Each row is a point. A path goes straight from each point to the next, and from the last back to the first. The post is the endless flat space through its rows: a point in 2 columns, a line in 3, a plane in 4, and so on, so that a path can go around it. Count how often the path circles the post. Going back the other way cancels.
(in the rows, 128 means zero)

Post:
[[108 120]]
Path, 9 rows:
[[ 84 104]
 [ 98  93]
 [134 106]
 [123 132]
 [111 135]
 [115 140]
 [164 137]
 [121  86]
 [ 74  91]]
Times around: 0

Post, 8 rows:
[[113  98 154 151  90 137 151 132  97]
 [145 110 131  93 146 161 175 161 116]
 [127 129 156 128  98 139 140 132 172]
 [130 102 150 172 153 132 151 154 121]
 [132 108 173 128 113 100 131 142 125]
 [125 125 170 122 135 148 101 136 145]
 [136  80  51 148 103 131  99 152 111]
 [119 125 108  31 201 123 182  72 111]]
Path (9 x 9):
[[125 148 120  89  99 116 145 167 163]
 [117 150 152 152 132 149 142  80 157]
 [147  94 127 147 142 122  81 122 142]
 [123  88 127  75 145 150 113 117 141]
 [138 109 163  98 146 117 127 146 184]
 [156  93 165 139 115 127 103 142 156]
 [154 110 168 121 143 135 106 137  92]
 [134 114 120 131 103 168 129 165 101]
 [112 108 133 150 153 136 123 142 121]]
Times around: 0

Post (17 x 18):
[[ 99 139 146 100 169 137  88 166 114  85 162  89 138  96 128 156 110 101]
 [145  88 146 148 100 143 108 106 174 138 111 154 141 165 139  68  98 195]
 [176  93 141 142 142 113 174  54 141 126 116 138 110 176 196  21 114 152]
 [105 139 115 119  99 118  87 115 132 126 154 101  89  66 181 140 122 142]
 [137 113 132 108 124 118 138 146 148 115 151 112 209 134 130 168 168 127]
 [ 95 140 132 102 105 163 100 171 122 118 165  85 127 102 157 107 155 123]
 [131  98 132  97  98 138 167 119 127 124 166 145 163 181  94 164 130 119]
 [127 119 119 109 134 123 124 170 120 106 121 147 131 159 150 161 152  92]
 [ 82 166 150 128 115 109  59 137  80 136 138 100 137  84 153 112 128 112]
 [100 124 151 116 104 111 174 131 162 127  92  98 136 134 111 144 142  86]
 [ 99 156 111 155 147 131  86 152 104  98 162  89 103  88 116 147 174 108]
 [134 105 156  97 130  74 168 181 121 120 151 108 117 150 112 161 157 122]
 [162  58 110 140 133 146 161  91 122 179  94 143 140 146 153  63 106 174]
 [134  74 126 175 116 124 115 113 163 172 148 138 122 132 178  50  88 124]
 [115  96 136  89 125 107 132 142 127  88 144 146 143 109 105 122 172 104]
 [ 96 135 101 122 107 100 127 154 111  71 135  88 136 118 140 111 118 116]
 [132  91 106  74 140 103 121 130 155 130 143 111 139 187 108 129 151 119]]
Path:
[[132  91 134 100 113 110 129 175 146 121 147  78  97 134 136 130 154 117]
 [137  70 147 136 122  94 117 129 174 137 125 117 134 118 134 105 121 172]
 [ 98  73 142 130 134 125 141 179 154 147 133 121 139 136 183 113 119 134]
 [ 95 112 106  96  71 111 116 131 161 107 113  61 168 143 129 124 165 164]
 [ 83 125  83 126 123 140 148 110 110  78 168 125  99 132 146 102 137 141]
 [119 135 134 101 105 129 145 154 153 127 134 141 138 165 133 131 128 118]
 [157 119 139 115 145 101 101 173 168 114 140 131 184 168 163 135 157 129]
 [147 108 162 133 128 104  88 153 124 153 121 116 153 114 101 157 160 140]
 [140  87 165 151 138 108 117 167 118 126 133  88 103 156 170  81 118 121]
 [ 92  90 156 139 126 134 169  98 122  99 123 108 159 120 155 111  87 124]
 [111  84 127 131 105 137 114 120 159 113 111 125 147 113 132 116 152 112]
 [100  85 114 133 134 107 125 146 145  73 124 159 124 118 150 116 149 128]
 [ 95 136 146 125 137  96 136 158 133  79 155 118 146 134 151  55 106 156]
 [137 125 121 106 114 136 119 167 140 161 122 106 109 161 127 138 100 154]
 [151  74 123  83 114 104 114 134  84 116 175 136 153  99 121 104 146  90]
 [133  87 107 139 146 126 107 144 133  93 144 105 155 120 154 133 126 126]
 [100 123 134 109 166  97  77 150  86  95 146 120 126 145 152 117 134 105]
 [ 99 103 115  98 119 121 120 133 164 120 124 101 135 113 135  80 163 138]
 [150 109 129 141 150 117 120 125 139 157 157 142 146 122 104 149 162 144]
 [181 103 143 101 137 113 141 131  90 151 118 133 189 157 137 107 114 134]]
Times around: 3

Post:
[[169 130 134 124  99  96  61  94 142 156 140 130  84 124 113 116 135 120]
 [129 135 119 137 126 119 156  93 109 151 125 111 130 111  88 119 148 135]
 [153 114 114 142 120 126 148 110 189 122 109 102 128 140 147 114 144 113]
 [ 91 149 113 118 145  99 129 120 112 108 161 122 107 120 162 127 101 137]
 [117 145 137  78 177 107 164 144 158 111 102 137  82 128  63 143  99 151]
 [150 140 150 194 156 144 123 121 139 157 153 111  99 147 126 128 109 109]
 [104 101 156 125  95 102 151  96 154  83 131 138 130 134 112 138 128 175]
 [164 111 109 171 142 141  75 153 153 149 123 136 145  71 155  86 121 118]
 [152 114 116 135 130 125 140 112 150 118 161 122 112 164 120 124 133 132]
 [125  71 138 147  96 109 118 118 145 103 133  81 133 107 148 147 151 140]
 [ 93 124 117 128 154 124 170 128 151 121 144 139 155 120 138 165 122 133]
 [106 120 148 146 174 116 105 126 111  72 125 108 106 147 158 161 114  98]
 [106 140 127 110 130 106 124 129 134 136 133 101 116 121  76 119 139 107]
 [128 134 148 128 138 133 130 169 114 157 143 177 170 123 163 144 128 158]
 [115 118 158 124 136 149  99 109  97 145 152 142 102 120 128 114 149 140]
 [115  92 131 101 157 104 137 165 142 138 121 123 157 123 131 149  70 100]
 [104 104  87 128 164  75 129 122 161 167 147  99 157 128 112 110 123 143]]
Path (31 x 18):
[[117 169 174  90 162  85 140 186 105 120 103  96 126 115 130 137 103 113]
 [135 128 109 148 122 104 154  64 192 135 156 124  97 163 138 122 143 114]
 [128 150 137 160 164 115 141 142 178 178 102 128 121 155 116 108 105 112]
 [126 105 165 181 124 121  90 138 143  95 114 110 107 165 143 140 112 126]
 [118 160  99 148 113  89 123  94 174 108 153 179 143 144 103 108 164 135]
 [162  89 194 125 139  88 120 125 172 111  96 129  67  87 129 147  86 167]
 [144  67 145 137  88 130 138 140 126 128 146  66 168 104 141 112 162 137]
 [170 112 147 128 100 138 144 131 178  70 108 101 102 122 109 191 112 136]
 [165 117 104  87  74  83 123 147 148 113 106 109  96 113  92 142 109 169]
 [140 148  98 101 136 139 111 171 163 164 118 140 101 137  90  85 104  55]
 [113  99 170 157 127 136  51 108 162  93 134 154 107 105 156 143 173 112]
 [146 130 156 105 151  90 115 132 129 157 130  91  95 119  72 121 116  91]
 [175  99 149 156 109 125 139  75 172 109 102 106 100  92 170 137 106 166]
 [156 102 119 102 119 100 171 110 136  77 102  95 107 126 106  77 110 174]
 [ 97 160 112 134 159 143 179 194 135 102 150 163 168  82 208 143 101 138]
 [120 112 115 129 149 110 173 134 143 123 112  90 119 142 110  91 146 123]
 [171 116  71 108 138  82 130 113 174 128 128 111  91 185 105  88 148 165]
 [144 124  76 156 132 141 147  81 152 127 105 130 159 115 169  87 128 123]
 [127 138 149 111 117 118 151 138 139 118 126  75 122 150 121 136 134 138]
 [ 96 102 168 180 162 121 128 104 126  80 127  84 143  97 116 129 124 122]
 [157  78 142 121 143 116 132 173 198 133 146 158 127 133 140 143 115 116]
 [129 121 101  93  97  80 126 134 158 118 126  89  99 115 112  96 105 108]
 [144 115 103 106 115 115 145 142 155 146  91 161 146 120 128  95  66 132]
 [117  99 157 127 114 116  69 121  89 123 146  99 120 152  89 132 131 117]
 [123 128  68 158 164 156 108  96 111 128 184 125 115 177 152  97 177 101]
 [113 108 129 146 126  71 149 134 159 125 133 125 115 111 127 137  75 161]
 [116 133 143 129 117 100 103 131 145 118  97  94 108  69  87 101 127  99]
 [171 142 144 148 166 128 163 150 135 119 112 137 129 123 173 109 129 167]
 [119 100 153 123 136 124 117 136  68  88 129 120 115  71 100 126 112 109]
 [179  94 139 117  71 101 141  62 134  69 111 108 118 118 100 132 153 143]
 [103 137 118 154 144 133 138  71 174 156 140 102 135  93 140 126 125 123]]
Times around: 0

Post, 17 rows:
[[129 122 138 145 164 110 131 156 138 110 138 123 113  90 119 104 109  93]
 [166 101 142 143 134 103 131 139 160 144 170  87 150 150 105 115 100 120]
 [151 114  97 106 140  97 102 159 171 106 129 134 168 143 163  98  97 135]
 [106 139  98 109 135 138 122 129 141 105 166 104 148 130 114  92 119 122]
 [101 109 175 119 150 166 139 102 125 128 179 135 123 131 144 138 148 140]
 [ 94 155 120  99 148 114 158 134  94 103 140 130 152 101 131 152 136 160]
 [113 107  96 128 144  84 125 115 149 140 146 119 107 153 150 129 155 117]
 [ 79 113  90 145 173 127 126  99 119 134 130 110 107 109 121  65 154 121]
 [155 139  77 142 113 133 149 136 143  96 102 139 121 146 138 110 138 127]
 [103 135 153 130 146 154  94 115 115  92  89 155 145 130 110 116 144 140]
 [170 110 147 128 136 128 123  97 173 123 159 146 125 130 136 151 178 146]
 [163 145 131  81 155 137 122 142 127 141 112 128 137 120  90 110 156  97]
 [126 131  80 137 111  93 111 141 106 125 131 143 152 120 129 120  87 113]
 [171 114 123 132 123 109  77 101 153 105 128 169 138 169 127  88  66 128]
 [114 128 100 122  87  64 135 153 113 138 105 171 130 143 137 104 117 106]
 [ 63 124 147 127  90 128 166 116 105 115 120 125 147 135 145 128  96  92]
 [139 152 110 106  94  94 143 138 128 136 100 136 115 158 174 121 158 143]]
Path, 27 rows:
[[ 97 131 127 122 139  82 125 171 145 109 154 143 138 110 126 126 110  79]
 [117 139 124 149 119 172 185 151 144 140 107 130 113 119 112 122 158  91]
 [123 152  90  66 106  90 128 132 149 112  65 131 119 184 168 144 127 161]
 [145 122 135 111  92  70 150 121 163 122 158  94 101 147 133  91 106  88]
 [208 126 117  94 102  57 116 123 162 102 162 167 132 179 171 113 101 125]
 [148 153 101 111 133 108 141 150 147 114 121 133 128 159 129  95 140 122]
 [100 133 112 110 215 165 138 144 154 113 106 113 132 102 104 121 172 128]
 [158  85 107 112 162  81 154 102 182 142 171 125 108 171 174 109 103 152]
 [113 122 151  55  90  58 109 133 131 160 120 142 156 170  86 124 149 150]
 [171 145 103 109 120 204 142 144 160  97  93 153 127  87 104 129 150  72]
 [ 84 124  64  78 161 141  91 142 112 141 148  96 158 127 141  74 115 137]
 [149 125 125 118 172  94  97 151 113 128 127 118 121 119 153 112 127 123]
 [118 145  96 122 149  89 137 136 127  82 147 140  91 137 165 122 127 161]
 [204 135 108 107 150  92 112 144 153 119 105 135 127 152 124 116 120 165]
 [129 132 124 120 110 136 145 109 140  39 151 151 111 102 163 151 125 103]
 [ 96 138  91  76 121 109 131  81  73 161 153 122 140 169 144  94 134 133]
 [105 104 135 142 129  92 120 121 131 184 152 124 120 187 127  62 147  95]
 [107 132 149 115 146 144 106 117 160  88 114 137 140 154 143  94  83 152]
 [128 139  94  93 103 116 143 119 130 136 106 141 150 111 103 147 107 103]
 [146 122 146 141  67  99 186 147 180 137 151 147 147 114 133  86  88  87]
 [ 85 141 154  98  82 109 133 110 140 147 120 125 147 158 129  82  96 123]
 [137 140  87 142  58 152 131 116 125 141 143 103 130 156 106  87  95 113]
 [176 139 109 115 148 143 141 118 107 139 175  75 160  81 100 115 157 200]
 [145 101  87 115 158  86  72 130 152 100 114  93 183 167 148  64 110 117]
 [105 163 111  81  73 101 135 129 127 104 145 123 114 163 141  70  91 105]
 [105 120  97 148 135  95 104 121  99 144 126 108 134 162 162  93 160 122]
 [127 124 143 141 148  81 141  95 127 156 139 153 125 116 121 119 141 106]]
Times around: 3
